Every row gives one point. Each copy is the shape, with its points in the same order, stretched, turned, moved and blurred by noise. Some copies are also mirrored. Which?

Shape (8 x 2)
[[-33 -16]
 [ 26  43]
 [-18  -9]
 [ 15  20]
 [ 22  33]
 [ -3 -13]
 [ 11  29]
 [  6  36]]
Copy 1 (8 x 2)
[[ 22 -53]
 [  9  60]
 [ 14 -31]
 [  6  29]
 [  5  48]
 [  4 -20]
 [ 11  32]
 [ 17  33]]
Copy 1 is: mirrored
Copy 2 (8 x 2)
[[-40   8]
 [ 47 -40]
 [-22   5]
 [ 26 -18]
 [ 39 -29]
 [ -5  15]
 [ 24 -29]
 [ 24 -39]]
Copy 2 is: mirrored
Copy 3 (8 x 2)
[[-28  -1]
 [ 38   6]
 [-16  -4]
 [ 18  -2]
 [ 31   2]
 [-13 -16]
 [ 23   5]
 [ 24  15]]
Copy 3 is: only turned
Copy 4 (8 x 2)
[[ 11 -44]
 [-33  56]
 [  8 -23]
 [-14  32]
 [-27  46]
 [ 12  -5]
 [-25  32]
 [-32  27]]
Copy 4 is: only turned

Shape (6 x 3)
[[  0  -7  24]
 [ 30 -24  18]
 [-22 -18 -40]
 [-12  34 -27]
 [-30  23  -2]
 [ 17  11 -10]]
Copy 1 (6 x 3)
[[-19   5 -16]
 [ 14  26 -11]
 [  9 -45  35]
 [ 16 -60  -6]
 [-24 -50  -2]
 [ 28 -21 -14]]
Copy 1 is: only turned
Copy 2 (6 x 3)
[[ 19  21  22]
 [ 35  -3  21]
 [-59 -56  12]
 [-33 -12 -25]
 [-26  14   0]
 [  3 -12 -12]]
Copy 2 is: only turned
Copy 3 (6 x 3)
[[ -8 -27 -19]
 [-29 -22  27]
 [-13  58 -24]
 [ 42  20 -20]
 [ 31   3 -52]
 [ 12   0  16]]
Copy 3 is: mirrored

Shape (8 x 4)
[[-20   2  31  28]
 [ 20 -32  -3 -13]
 [-20  10  -5  12]
 [ 11   5   5  -5]
 [ -4  -1  13  10]
 [ 24   0  16 -24]
 [  3 -32 -11  -4]
 [  2   1   1  32]]
Copy 1 (8 x 4)
[[ 34  11  14  16]
 [-23  -4  21  -9]
 [ 22 -12  -5  -6]
 [ -9  -4  -8  11]
 [ 12   1   7   7]
 [-31   8 -13   6]
 [-14 -10  23 -18]
 [ 15 -22  11  17]]
Copy 1 is: mirrored
Copy 2 (8 x 4)
[[-46 -43  11   0]
 [ 26  19   7 -28]
 [-32  -7   3   7]
 [ 12 -15  21   0]
 [-15 -20  14  -3]
 [ 48 -28  22  -6]
 [  1  29  -5 -27]
 [-44  -2  30   2]]
Copy 2 is: mirrored
Copy 3 (8 x 4)
[[  6  52  24   8]
 [ -8 -20 -14  27]
 [ -1  30  14 -22]
 [ 10 -12   4  10]
 [  3  19  11   7]
 [ 18 -38 -18  26]
 [-18   3  -7  11]
 [ -5  27  46   7]]
Copy 3 is: mirrored
Copy 4 (8 x 4)
[[ 60 -21   9 -10]
 [-41   4  19 -33]
 [ 44   5   6  12]
 [-11 -15  -4   0]
 [ 21 -12   5  -8]
 [-40 -32 -17 -13]
 [-13  19  29 -27]
 [ 25   0  27   6]]
Copy 4 is: only turned
